Each row is a point. Each copy is the shape, with its points in the same order, turned, moved and blurred by noise. Some copies are also mirrored. Which?

Shape (9 x 3):
[[ 28.2  -8.3  36.9]
 [-22.0  -5.3   0.9]
 [ 20.9   8.5  20.5]
 [ 30.9  28.0   2.9]
 [ 12.0  16.7  -6.3]
 [  9.5  20.1  11.9]
 [ -1.5   6.0 -16.8]
 [ -6.2 -29.7 -12.9]
 [ 12.0   5.7  29.8]]
Copy 1 (9 x 3):
[[ -1.9  -0.5  50.7]
 [-10.6 -12.7  -7.1]
 [ -2.1  14.6  30.7]
 [  9.4  38.2  21.7]
 [  7.2  23.0   3.0]
 [ -7.3  20.5  14.9]
 [  9.8   7.1 -11.4]
 [ 18.1 -23.8  -5.5]
 [-11.7   7.7  32.5]]
Copy 1 is: only turned
Copy 2 (9 x 3):
[[ 10.3 -12.3  38.7]
 [-19.7  10.4  -9.2]
 [ 17.5 -13.3  13.7]
 [ 38.4 -11.4  -0.6]
 [ 20.9   2.5  -9.1]
 [ 13.0 -14.8  -3.6]
 [  6.5  16.0 -17.5]
 [-14.4  37.7   6.9]
 [  3.4 -18.6  17.7]]
Copy 2 is: mirrored
Copy 3 (9 x 3):
[[ 39.9   2.6  23.8]
 [-14.6 -10.3   6.4]
 [ 27.8  10.2   6.1]
 [ 27.5  25.7 -15.6]
 [  9.2  13.7 -12.3]
 [ 12.5  20.6   3.0]
 [ -2.7  -1.0 -18.0]
 [  0.2 -35.2  -6.8]
 [ 21.7  10.6  20.3]]
Copy 3 is: only turned

Shape (7 x 4):
[[ 31.4 -15.2  13.2 -12.1]
 [ -8.6  -3.7   9.1  21.0]
 [  0.7  -5.1  -9.1  11.6]
 [  7.6  28.5 -18.8  13.3]
 [  9.1 -11.9  11.0  -8.6]
 [ 33.2   8.2 -26.1  12.1]
 [-48.7 -14.0   3.6   7.5]]
Copy 1 (7 x 4):
[[-12.7 -15.6 -17.8   1.0]
 [ 11.3   1.2   9.5  34.1]
 [ 17.4 -10.0   7.4  17.7]
 [ 36.9  13.0  -0.6   5.6]
 [ -5.4 -12.6   0.9   7.9]
 [ 37.4  -8.0 -19.1  -0.2]
 [ -2.8  -5.4  52.1  32.9]]
Copy 1 is: mirrored
Copy 2 (7 x 4):
[[  3.1 -15.7   1.8 -31.8]
 [  6.9   6.2  20.3  17.1]
 [  5.1  -0.6  -1.5  14.8]
 [ 30.4  16.9 -15.6  15.9]
 [ -5.7  -0.3   7.9 -16.9]
 [ 29.5 -14.1 -20.0   5.4]
 [-31.3  27.8  18.3  28.6]]
Copy 2 is: only turned

Shape (10 x 6):
[[  8.2 -21.1  -4.5  -0.7  27.7   1.7]
 [ 16.3  33.4   4.7  31.1   9.2  -1.3]
 [-13.8 -37.8  -6.5 -25.4  -6.3 -15.2]
 [ -3.0  29.9   7.0  -2.2  -3.1  -3.9]
 [-14.5   7.0  10.0  36.6  34.7  13.7]
 [  0.4 -15.0   0.0 -13.0  -6.9  20.1]
 [  4.3 -34.9  -7.9  -6.7   7.0  -5.3]
 [-11.6  15.9  20.6 -42.7  15.7 -19.1]
 [ -0.3   5.2   8.1  19.9  29.4 -16.7]
 [  5.3 -38.5  17.6  -0.2  -2.3   6.8]]
Copy 1 (10 x 6):
[[ -1.3  -5.6   8.5 -28.2   3.7  19.6]
 [-15.1   8.9  22.2  24.9  30.1  -6.1]
 [ 20.3  -9.5  -7.8 -23.9 -38.6   3.2]
 [ -7.7  21.4   6.6  20.8  -2.0 -13.1]
 [  7.3  12.9  12.0  10.1  35.6  43.3]
 [ -1.6  -5.4  13.4  -2.7 -33.1  17.3]
 [  4.0 -20.1   5.8 -27.9 -16.4   9.4]
 [  9.0  45.5   0.4 -11.1 -27.9 -10.2]
 [ 11.6   8.3   6.9  -8.4  24.9   6.8]
 [ 18.2 -16.6  22.6 -16.4 -23.5  21.3]]
Copy 1 is: mirrored
Copy 2 (10 x 6):
[[ -4.2 -12.3  -9.0  -9.4  22.1  -5.4]
 [-47.0  12.9  -8.6  13.3 -20.8 -17.0]
 [ 39.4 -24.6   8.5  -7.7   9.6   3.1]
 [-14.6  10.7  14.1  20.4 -20.0  -2.9]
 [-34.7  -5.4 -12.5  35.2  24.6 -21.5]
 [  4.7 -19.4  -1.3   5.3  -1.4  20.3]
 [ 14.5 -21.3  -7.6 -13.2  13.4  -2.4]
 [  3.7  22.0  42.5   2.8   1.4   4.9]
 [-21.0   3.0   5.0   3.6  10.9 -34.9]
 [ -2.2 -43.3   8.8  -6.3   4.5   4.8]]
Copy 2 is: mirrored
